Every row gives one point. The last column is the point's height on a tilted bowl or saddle (a function of degree 2), plus a little noise. Count its main directions that bend up, bend down and stay straight.
In the rows, 128 means zero.

Points (18 x 4)
[[132 132 125 137]
 [ 31 148  84 199]
 [206 171 144 160]
 [158 154 112 143]
 [158 177  61 184]
 [132  56 164 172]
 [182 112 103 159]
 [124  89 145 149]
 [ 96 102  78 167]
 [120 110 148 143]
 [162  99 136 146]
 [177  59 210 207]
 [119  66  89 171]
 [161 134 132 139]
 [137  55 125 166]
 [132  73 128 154]
 [112 177  92 155]
 [ 96 112 208 190]]
Directions: 3 up, 0 down, 0 straight

Points (17 x 4)
[[126 117  68 114]
 [ 94 153 166  97]
 [ 51 212 141  23]
 [179 152  55  59]
 [136 126 164 111]
 [157 131 170 109]
 [105 181 133 112]
 [ 71  34 160 159]
 [ 59 135 143  54]
 [106 211 111 110]
 [114 184 107 105]
 [116 152 157 117]
 [115 190  91  92]
 [136 118 133 116]
 [147  64 152 110]
 [173 178  81  96]
 [136 142 126 118]]
Directions: 1 up, 2 down, 0 straight

Points (16 x 4)
[[ 78  85 123 156]
 [144  99  67 170]
 [ 95 182  60 202]
 [116 202 168 176]
 [169 114 150 159]
 [126  48 157 170]
 [139 155 121 157]
 [ 63  62 147 155]
 [114 142 140 154]
 [140 112  93 159]
 [ 83 103 119 156]
 [ 63  96 102 164]
 [150 158  77 167]
 [ 60 136 148 156]
 [157  47 200 200]
 [ 82 124 135 154]]
Directions: 2 up, 0 down, 1 straight

Points (25 x 5)
[[114 154 130 173 133]
 [ 35 184 137 105 177]
 [113 166 147 146 132]
 [151  81 127 115 136]
 [ 63  57 154  82 174]
 [129  77  90 143 139]
 [160  38 137 118 163]
 [129 108 206 150 148]
 [ 78 191 147 214 175]
 [142  71 136 112 139]
 [190 178 122  81 155]
 [138 177 184 118 144]
 [163 165 104 216 165]
 [148 101 168 174 143]
 [109 115  96 138 128]
 [129  75 145  63 150]
 [123 141 146 132 125]
 [154 110 133 155 132]
 [168 149 110 170 140]
 [166 120 136 139 133]
 [128 133 175 178 140]
 [125 125 163 117 128]
 [179  83 120  69 155]
 [130 112  77 146 132]
 [241 232  84 192 249]]
Directions: 4 up, 0 down, 0 straight

Points (22 x 5)
[[140 193 187 133 167]
 [ 89 122  88  86 152]
 [ 70 113 123  98 109]
 [ 95 163 120 157 125]
 [112 143 124  89 141]
 [105 104 180 150 142]
 [151 178 121 164 148]
 [151 148 153 119 146]
 [126 151 126 192 180]
 [153  61  98 171 124]
 [161  90 213 187 197]
 [187 170  60 140 127]
 [103  92 121 171 132]
 [160 153  59  83 147]
 [174  71 127  69 124]
 [175 134 117 153 135]
 [ 92 113 174 155 129]
 [142 204 202 197 239]
 [ 97 140 135 221 189]
 [110 144 145  80 149]
 [101 204  68 164 133]
 [126 119  67 193 220]]
Directions: 2 up, 2 down, 0 straight

Points (47 x 7)
[[120 101 147 156 100 166  83]
 [115  99  79 213 135 128 153]
 [ 95 180 124 145 178 146 136]
 [173  12 117 125  83 150 201]
 [134 144  83 172  79 119 131]
 [ 97 128 112 177 187 119  94]
 [121 135 133 132  94 169  89]
 [ 73  91  72 132 111  83 128]
 [145 115 163 191 142 139 136]
 [185 137 159 170 115 116 134]
 [144 155 130 131 110 133 123]
 [157 130 109 130 141 120 118]
 [222 104  88 123  61  93  32]
 [123 124 138 137 163 118 115]
 [132 158  84 209  33 119 149]
 [166 142 131 214 109 165 117]
 [113 180 175 133 134 108 147]
 [147 179 115 156 175 165 109]
 [108 128  88  94 108 128 122]
 [ 98 140 147  55 122 123 116]
 [ 58 119  38 123 149 119 126]
 [135  74  98 105 198 138 157]
 [203 180 158  90 137 128  83]
 [143  58 136 107 172 156 160]
 [ 62 155  90  85 147 124 135]
 [142 177 182  71  73 129  85]
 [ 61 179 123  86 182 162 174]
 [187 104  99 161 193  86  89]
 [119 130 178  88 116  98  75]
 [149 134  68 180  59  16 190]
 [186  91 148 129 159  73 111]
 [137  92 211 156 133  88 128]
 [118 127 123 122 130 129 122]
 [ 97  69 100 228 153 129 147]
 [140 162  96 182  94 144 130]
 [185  46 188  78 149 185 168]
 [168  32 124  60 122 134 234]
 [ 99 106 106 192  81 182  37]
 [ 78 171 134  53  86 103  69]
 [ 86  64  96 133 101  32 147]
 [176 111 137 116 148 145 111]
 [134 207  32 186  57 162  92]
 [197  89 123 104  91 165  75]
 [ 88 133 143 124 128 102  98]
 [118 124 104  87  87 141 101]
 [ 55 189  39 129  56 123  95]
 [ 53  75 126  78  95 137  45]]
Directions: 2 up, 3 down, 1 straight

Points (40 x 7)
[[ 67 145 105 156 178 166 113]
 [ 98 134 150 132 165 109 123]
 [218 144  39 140 162 174 127]
 [159 164 160  91 118 142 106]
 [134 125 160  86 126 157 112]
 [157 122  64  91  97 164 121]
 [122 122 209 111 148 113  95]
 [126 166 158 170  50 147  79]
 [ 76 157 126 108 150 145 125]
 [186 108 160 175  74 104  77]
 [112 114 106  82 105 120  96]
 [134 164 137 153 155  49 119]
 [143 142 172 155 108 190 118]
 [159 147 156 114 164 125  99]
 [168 146 125 146 126  73 114]
 [150 121  51  87  81  86  98]
 [128 157 193  98  70  88  67]
 [ 95 249 145 178  91 125  37]
 [162 106 101 150 168 151  96]
 [ 97  86 210 143 137 129  96]
 [148 108  77 122  46 128  89]
 [131 135  99  81  91  91  93]
 [ 28 105 169 139 233 230 147]
 [132 200 208 100 152 117  76]
 [134 181  76  79 100 167 108]
 [112 128 109 189 109 118  90]
 [160 197 106  96 177 128  77]
 [114  55 168  95 121 126  63]
 [188 179  63 204 123 148  71]
 [125  70  95 118 149 101  93]
 [131  89 215 120  77 140  65]
 [ 89  93  95 164  93  70  89]
 [ 99 168 160 101 127 110 111]
 [ 65 212  70 102 139  83  60]
 [ 98 172 137  95 112 103 101]
 [117 153  67  89  82  57  74]
 [123  84 202 125 188 169  71]
 [ 86  86 151 145 129 111 106]
 [103  74 156  32  84 154  60]
 [129 110 139 108  76 147 102]]
Directions: 2 up, 4 down, 0 straight

Points (77 x 9)
[[166 152 152  88  74 104  50 124 183]
 [ 21 102 105 126 122 167 150 124 193]
 [ 90 156 110 141 127 114  94 136 147]
 [ 57 153 107 101 124 205 173 132 206]
 [129 161 139  88  96  34 127 152 175]
 [ 85 145  93  73 178 188 117 112 176]
 [ 93 139 134 144  95 112 121 184 112]
 [153 115 158 121 109 102 187 131 167]
 [182 116 130 121 105 148 150  50 151]
 [152 168 156 185 114 159 146 110 150]
 [107  80 136  40 131 152 164  98 169]
 [156 104  78 151 110 162  66 120 185]
 [102 121 164 102 129 139 106 118 135]
 [118 140  98 149 134  84 155 200 129]
 [ 84  87 138 104  91 153  77 213  87]
 [150  83 137  75 159  76 118 112 181]
 [145 176  96 169 101 163  36 158 192]
 [109  93 188 158  97 156 158 163 145]
 [137 155 121 129 208  93 129  84 144]
 [132 104  88 120 130 110  91 112 165]
 [149 124 125 138 137 108  79 167 144]
 [152  80  67 154 109 139 180 111 185]
 [ 86  85 152  82 135  79 148 130 164]
 [161 144 107 157  95 170 134  63 160]
 [178 222  95 187 148 204 180 146 205]
 [141 110 162 124 139  92 110 122 149]
 [141 116  75 163 142 154 158 125 161]
 [118  94 196 154 110 151 152  90 155]
 [106  86 115 138 129 154 119 110 152]
 [ 91 193 123 101 148 107 133 118 161]
 [132 133 152  44 106  65 142 101 178]
 [130 122 133  86 133 108 127 155 144]
 [114 147 122  93 183  98  96 182 172]
 [167 151 109 114 131 121 131 197 156]
 [104 122 140 111 151 114 129 138 144]
 [108  72  62 164 149 155  59  85 218]
 [140  76 153 136 116  55 118 181 128]
 [186  88  42 161 174 188  81 110 224]
 [141  78 136 121 120  64  70 112 183]
 [ 27  25 139 109 112  92 134  72 228]
 [139 110 178 126  68 115 146 169 132]
 [129  96 140  85 144 119 135 167 145]
 [ 79 157 143 156 146 141  92 135 150]
 [ 78 123 105 175  66 152 150 169 131]
 [ 73 120 215 124 144 150 114 127 152]
 [117  79 157 133  75 152 163 174 129]
 [148 137 118 155 121 113 129 132 141]
 [132 105 118  99  98 163 163 177 151]
 [128  91 120  78 101  37 111 117 184]
 [118 170 132 144 176 142 128 182 157]
 [170 183  99  92  75 105 122  82 192]
 [163 158 120 112 103 144 192 126 183]
 [159 121 111 152 131 127 109 157 142]
 [139 150 119 150  99 175 145  73 153]
 [154 141 171 105  95 165 111 164 143]
 [129  82  99 111 130 146 150 126 160]
 [ 63  42 134 111 142 141 132 207 120]
 [ 80 139 113 149 145 133 135 156 143]
 [128 147 131 143 118  91  70 157 145]
 [148 170 151 110  96 100  94 156 151]
 [122 128 115 130 167  76 130  73 160]
 [173 125  97 139 116  91 146 117 165]
 [ 94 128 151 160 143 115 130 123 142]
 [136 176 171  26  89 127  84  66 143]
 [166 126  48 112  76 150 140 142 197]
 [130 155 105 149 108  56 149 146 153]
 [112 139 142 165 131 120 110 177 127]
 [ 86 145 152 131  70 122 118  45 174]
 [108 193 181 156 138 153 133  38  99]
 [135 181 249  93 177 106 158 153 189]
 [149 141 140 160 122 112 148 178 139]
 [ 99  54  71 132  74  99 121 116 161]
 [117 155  53 105 147  54  96 169 184]
 [115 139 119 161 130 122 147  93 142]
 [158 105 154 105  77 128 157 118 158]
 [ 89 169 115 119  88  72 147 108 173]
 [ 93 109 122 156 128 136 105 111 148]]
Directions: 6 up, 1 down, 1 straight

Points (67 x 9)
[[169 130  80 111 150  96 134 117 146]
 [132 106 186 161 130 159  60 148 189]
 [200 164 124 163 132 175 151  19 221]
 [136 137  97 155  91  96 141 106 145]
 [ 93 200  94 166 171 139 152 212 181]
 [123 134  69 134 157 160 107 152 156]
 [148 138 122 149 135  69 144 133 140]
 [167 144  79 107 101  96 162 153 151]
 [104 109 131 143 159 136 123 139 137]
 [161 148 137  81 105 102 163 126 145]
 [133 145  80  86 138 156 141  84 155]
 [127 107 129  79 143 171  90 110 154]
 [143 140 116 148 170 126 155 140 141]
 [157 136 114 138 130 130 186 155 150]
 [137 140 157 114  98  84 117 156 142]
 [178 148 165 144 148 142 169 102 162]
 [103 168 113 107  55 165 192 149 174]
 [151 131  78 217 146  97  91 115 183]
 [107 129  98 127 133 127 122 109 135]
 [169 103 166 147 135 160 122 170 162]
 [143 100  86 176 106  88 146 152 155]
 [163 177 165 136 124 124  69 123 168]
 [165 132 117 163 202  75 102 123 162]
 [117  70 127 138 120  86 152 151 145]
 [164 106 139 108 120 141 170 124 146]
 [137 143 139 131 107 147 121 165 142]
 [144 101 142 105 150 125 101 107 141]
 [183  62 178 120 114 110  90  97 179]
 [ 88 142  52  96 128 159 125 122 161]
 [129 168 202 163 123 166  47 109 216]
 [107 187 116 109 177 153  77 154 161]
 [116  98 115 171 131 154 158 103 153]
 [145 153  87  98 116 154 163  97 155]
 [ 53 160 132 155 125 136 140 159 153]
 [117 146 133 135  87 113 140 115 137]
 [ 95 110  97 108 118 170 121 113 148]
 [157 115 101  82 154  58 127 145 152]
 [ 85 128  90 168 151 124  96 125 154]
 [179 181  77 138 134 111 137 169 159]
 [146 122 118 147 130 185  61 197 196]
 [ 86 139 141 119 100 114 140 126 135]
 [163  69 135 118 172 101 175 105 161]
 [154 115 180 161 168 111 151 136 152]
 [110  71  73 136  63 171 100 141 183]
 [161 129 120  60 183 120 150 198 169]
 [125 109 148 129 182  99  88 141 146]
 [ 64  80 103  90 178 148 147 158 161]
 [106 170 101 180 162 121 134 136 150]
 [139 116 105  55  95 151  98  62 171]
 [101 178 144 118 238 160 129 152 176]
 [150  60  91 125  79 188 123 135 177]
 [123 127 166 127 144 135  99 125 142]
 [152 127 144   7 183 102 136  43 202]
 [103 135 150  77 129 144 122 150 140]
 [135 117 154 158 175 165 209 107 183]
 [101 148 176 118 131 193 116 118 167]
 [ 87  74 125 132 143 131 115 139 144]
 [145 214 125 151  76 135 146 167 166]
 [162 134 135 134 135 155 142 105 145]
 [134  52 156 129  76 118 156  73 170]
 [122 184 107 162 204 105 114 154 157]
 [ 99 181 120  94 106 116 118 151 139]
 [ 82  89 150 151 154 116 107 138 147]
 [ 73 155  80 154 135 141 147 139 154]
 [155 173 171 103 159  93 125 122 147]
 [167 119 205 222  36 118  74 128 249]
 [102 123 182  93 154 149 125 118 148]]
Directions: 8 up, 0 down, 0 straight

Points (75 x 9)
[[156 173  82  48 110 166 169 112 155]
 [179 118 103 124 141  61 157 115 137]
 [ 69  75 105  91 166  29 128 132 213]
 [142 114 177 120  89 184 156 158 152]
 [150 170 171 151  89 141 199 199 146]
 [ 83 122  42 233 142 166 164 173  54]
 [117  56 113 103  39 120 152 107 140]
 [165 164 180 119  89 180 174 112 169]
 [ 91 172  98 155 134 123  68 128 178]
 [121 136 109 180  44 109  99  54 149]
 [115 133  35 103 123  83 170 167 165]
 [146 127 165  85 194 131 189 120 138]
 [ 89  99 156 117 107 126 151 126 120]
 [132 100 155 161 179 165 160 107 162]
 [202 106  74 120 105 175 108 116 148]
 [139 131 170  90 115  91 110 115 108]
 [152  91 109 107 151  40  84  61 137]
 [143 172 135 120 141 111 136 100 126]
 [114  84 106 190 129 100  97 138 132]
 [188 117 153  88 109 142 118 113 131]
 [ 68 171 132 123 134 162  78  97 150]
 [ 41 140 165 119 121 125 125 150 105]
 [141 121  79 148 177 106 135 161 146]
 [142 101  99 112 193  71 115  71 168]
 [142 168 152 186 125 122 171 119 134]
 [ 73 142 169 103  31 161 145 173  90]
 [194 137  45  68  44 141  96 185 240]
 [135 114 100  83 159 180 155  81 133]
 [ 89 111  88 151 168  94  97 132 164]
 [120  97 125 121 170 152 221 108 154]
 [148 140  90 184  50 142  68 141 181]
 [155  90  85 143 156 118 139 167 157]
 [ 77 144 135  42 110 198 225 198  24]
 [123 181  91 131 175 144  70 111 149]
 [153  93 139 105 166 140 156 115 154]
 [ 47  13 137  94  85 190 127 237  39]
 [230 141 127 105 143  93 101 169 120]
 [145 131 144 170 212 121 135 145 159]
 [174 162  34 144 197 194 127  61  54]
 [138 169 145  52  82  70  80 148 117]
 [118 170 142 125 119  42  71 232 188]
 [ 73 104 105 187 115 155 196 128  89]
 [111 158  80  89 119 142 111  53 178]
 [153 102 135 101  85 130 102  67 138]
 [ 69  88  83  75 144 179 156 179  96]
 [142  80 147  55 151 116 177 139 171]
 [119  61 128  61 108 118 148 146 147]
 [103 162 153 140 181 106 124 184 158]
 [150  40 153  90 162  15 168  97 218]
 [198 102 141 102 133 129 127 223 183]
 [112 163 155 131 147 105 156 188 126]
 [109 159  83 170 172 141 175 136  94]
 [184 135 121 106 102 125 101 219 178]
 [ 64  47  66 102 131 106  18 141 152]
 [ 85 149  81 122 117 156 101 112 147]
 [ 88 125 182 126 134 141  40 111 116]
 [132 170 187 133 162 130 139 111 123]
 [142 108 134 123  88 164 149  88 161]
 [123 111 140 137 177 131 132 174 160]
 [115  80 206 110  65 108  77  94  55]
 [ 86 127 161 167 139  92 144 166 136]
 [186  31 118 179 166 207 134 122 177]
 [ 89 148 108 140 164  76 212 137 105]
 [132 128 157 142 145 117 142 120 140]
 [108 153 211 165 120 125 103  13 170]
 [141  78 117  92 171 130 172  75 185]
 [ 99  87 178 127  94  83 160 119 114]
 [116 155  99 138 131  99 104 158 156]
 [123 145 161 180  79 163  82 172 188]
 [178  78 118  96 146 117 121 151 158]
 [ 97 131 182 127  36  98 104 116  92]
 [187  99 114  45  62 150  60  53 128]
 [148 154 114  69 193  14 133 105 165]
 [162 116 112  84 197 101  93 108 139]
 [132 195 158  77 180 151  87 184 102]]
Directions: 4 up, 4 down, 0 straight

Points (61 x 9)
[[136 128 127  90 141 111 143 114 144]
 [110 135 210  96  88 105 173 135 132]
 [ 93  93 125 108 133 140  80 117 156]
 [ 78 105  88 147  85 106 142 171 151]
 [192 116 140 165 229 145 178  45 242]
 [151 159 103 193 168 112 154  83 168]
 [163 203  88 116 137 172 127 105 176]
 [249 110  74 121 174 140  67 102 201]
 [ 32 100 117  85 101  66 159 123 155]
 [173 151 149 106 117  83  45 160 189]
 [ 60 124 197 132 122 146  97 100 179]
 [153 129 195  71 122 108 144 169 142]
 [150 130 125 125 108 188  93 148 159]
 [156  68  90 186  75 105  91 200 179]
 [105 168  90  79 117 116 110 135 151]
 [ 70 119 202  87 160  48 173 134 114]
 [144 110 156  84 161 133 182 118 141]
 [ 92 153 147 133 144 194  94 150 166]
 [127  89 119 164 157  93 200 161 155]
 [ 95 137 119 171 224  72  99 201 135]
 [ 85 103  93 143 155 156 185 171 146]
 [105 158 197 152 159 135 108 112 160]
 [ 88 184 126 135 135 110 154 212 140]
 [129 162 137 162 145  33 148  95 162]
 [ 95 140 107 114 112 130  74 162 149]
 [121 135 123 138  41 171 181 156 191]
 [132 137 153 103  91  67  67 133 174]
 [ 90 172 131 155 192 150 104 118 158]
 [ 93  82  71 178 168 108  54 120 142]
 [180 136 160  62  87  91 126 151 165]
 [ 74  85 102  90 123 119  66  92 169]
 [142  90 126  68  99 152 140  87 156]
 [129  62 128 125 159  98 122 124 146]
 [138  83 186  80 162  35 170 117 128]
 [135  92  69 155  89 140 151  83 169]
 [ 97  89 222 141 140 129 155 118 138]
 [119 181  88 192 143  93  50 138 129]
 [110 181 158  81 141 128 103  75 194]
 [172 127 119 132  62  48 178 185 197]
 [157 127  81  81 204 111 129  97 169]
 [192 143 147  77 168 151  92 103 193]
 [ 97  86 149  72 139  99 146 100 137]
 [117 119 143 109 174 136 126 168 139]
 [114 201  41 221 111 192 111 158 130]
 [170  70  96 200 129 133 144 158 172]
 [155 152  28  77 165 144 109 113 150]
 [178 114  89 143 149 110 171 128 161]
 [ 92 130 110 107 147 134 136  60 182]
 [ 74 132 111 172 111  62 111 191 152]
 [112 101 139  35 144  94  94  85 171]
 [ 97 184 109 156 199  64 116 202 120]
 [168 157 101 159  96 165 100 145 151]
 [197  78 108  99  85 148 131 151 167]
 [168 104 163 106 137 134 133 100 156]
 [187 116  72 203 105 146 166 159 183]
 [157 137 129 172  91 142 109 189 164]
 [129 156 106 133 104 131 111 136 146]
 [128 129 126 161 162 214 119 132 168]
 [ 66 131 168 124 161 121  38  62 231]
 [191 115  79  72 103 196  94 102 177]
 [ 78 177 118 127 140 184 134 162 156]]
Directions: 5 up, 1 down, 2 straight

Points (68 x 9)
[[138 119  75 146 177 100 110 108 128]
 [126 156 164 125  61 164 164 199 135]
 [127 139 138 147 187 194 158 133 148]
 [184  45 134  78 177 165 109 157 156]
 [154 157  96 127 100  78 137 121 162]
 [121 195 161 185 127  64 158 106 174]
 [ 95  96  79 126  64  92 136  65 154]
 [151 143 237 123 168 111 114 142 153]
 [100 151  53 160 106 193 112 111 170]
 [ 84 122 145 162 120  92 171 152 126]
 [ 85 164 129 119 119 125 122 105 154]
 [115 177 149 101 180  36 187 146 193]
 [117 144 102 173 172  79  23  78 150]
 [168 211  44 133 147 169 118 101 236]
 [101 130 168  78 127 125 158 132 148]
 [136 127 140 184 144 129 118 161 128]
 [ 82 125 106 164 148 131 115 116 122]
 [163 113 135 102 128 139 118 168 137]
 [119  80 103 100 119 148 104  46 158]
 [126  98  86  75  90 187 140 118 167]
 [141  33 113  91  60 125 151 169 126]
 [ 28  83  88  64  41 135 113 183 122]
 [139 100  90  81 134 173 221 115 201]
 [144 223 148  62  97 113  59 148 191]
 [120 166  97  85 101 119 153 138 177]
 [160 158 115  92 177 177 141  97 180]
 [145 122 142 126 208  99 117 165 141]
 [249 182 112  63  95 119 182 167 249]
 [104 107  93  58 155  97 172 117 171]
 [ 96 165  96 148 107  80 147 156 155]
 [119  82 224 103  96 148 112 129 123]
 [118  50 162 130 164  73 147  89 119]
 [148 149 135 167 164  91 128 176 147]
 [ 92 161 148 102 173  86 143 158 164]
 [ 64  90 125 140  70 145 130 116 114]
 [169  77 174 212 173 109 155  93 111]
 [125 128 155 145 181  98 128 179 142]
 [ 98  93 110 110 171 204  71 174 152]
 [142 115 208  99 143  74  95  56 160]
 [210 144 131 141 101  75 157  72 176]
 [167 163 146  67 139 229 158 206 194]
 [119 182 126 121 117 127 139 136 165]
 [ 81 157 159  92  87 145 138  78 166]
 [205 129 156 102 169  82  53 148 140]
 [126 113  98 175  99 188 128 205 145]
 [120 155 125 130  99 145  45 138 152]
 [154 136 124 142 126 170 132 169 147]
 [133  63 124 114  88 203 125  81 146]
 [ 99 107 166 104 122 138 158 170 128]
 [ 60 171 135 137  97 123 101 147 148]
 [114 139 129  75 139 170 122 136 154]
 [147 122 131 110 141  50 175 123 146]
 [108 130 131 149 144 138 151 185 139]
 [ 41 135 158 179 159 127 138 181 140]
 [116 185 181 111  66 138  64 154 143]
 [ 79 133 114 146 164 135 141 143 134]
 [105 109 122 201 165 198 113 202 146]
 [ 61  83 142  87  97 124 112 114 130]
 [105 105  83 149  63 198 151 136 138]
 [146 179 147 120  77 162 160 138 168]
 [ 94 109  83 121 163 146 190  96 151]
 [110 152 154 138 123 163 182 132 150]
 [109  91 134 154 164 168  66  73 121]
 [157 159 104 161  83 121  31 151 174]
 [153 128 122  61  92 100 214  86 211]
 [ 99 172 210  76 178 115 142 154 179]
 [161 151 144  50 116 128 189 182 188]
 [134  99 162  82 157 116  48 109 140]]
Directions: 5 up, 1 down, 2 straight
